Each wall is flat, endless, passes through zero and stands at right angles to its row. A trip goes straight from one point to another. Which walls does it cross, in order?
In the rows, 128 means zero.

Walls:
(1): [123 165 132]
(2): [150 148 169]
(3): [181 133 152]
(4): [114 163 183]
(5): [135 107 142]
(6): [126 206 114]
(7): [161  90 124]
(8): [ 98 130 154]
Trips:
[135 155  99] to [ 55 120 179] -> 4, 8, 2, 6, 5
[141 150 177] to [ 77 165 123] -> 5, 3, 2
[ 64 198 103] to [103 144 170] -> 2, 5

Walls:
(1): [234 214 173 152 143  98 152 190 136 113  77 167 151 127]
(2): [123 139  82 113 127  91 208  78 174 133  67 122 145 107]
(3): [221 105 124 192 171 136 136 169  78 164 167 141  95 160]
(4): [141 110 171 154 137 134 134 144 137 123 154 160 169 151]
(5): [135 118 147 129 171 123 142 101 140 107 124  77 127 134]
(6): [153 165 126  99 172 122 169 139 116 170 122 164 145 222]
(7): [135  90  82 130  88  86 180 162 160 147  95  75  96 133]
Trips:
[144 129 129 130 109 220 169 150  71 133  94 103 126 162] to [147 131  73  55  55  75  98 167 162 210 166 117  38 146] -> 1
[170 197 125 112 158 130 118 159 118  91  81 129 130 131] to [175 129 106 151 193 194 121 111 191 154 144 112  98 104] -> 6
[144  98 100 177 120 119 109 145 145 112 131 110 134 152] to [109 138 128 168  96 179 141 164 146 130 158  99 203  89] -> 5, 3, 7
[ 90 128 174 165 136 122  82  96 167 169 125  83 116 152] to [123 134 168 151 141  77 160 105 170  31 115 130  77 128] -> 7, 2, 1
[129 124 118 171 126 129  71 107 146 153  52 150 165 175] to [118  95 138 140 118 149 145 124 113  58  99 158 148 129] -> 6, 5
[208 118 165 118  93  60  91 131  99 102 107 122  58 145] to [ 87 116 122 156  99 143 149 127 155 160  77 146 137 119] -> 5, 2, 3, 1
[133 153 119 121 142 127 116 192 194 120 130 142 119 108] to [185 100 131 138  95 214  26  54 111 139 153 142 185 186] -> 7, 3, 6, 1
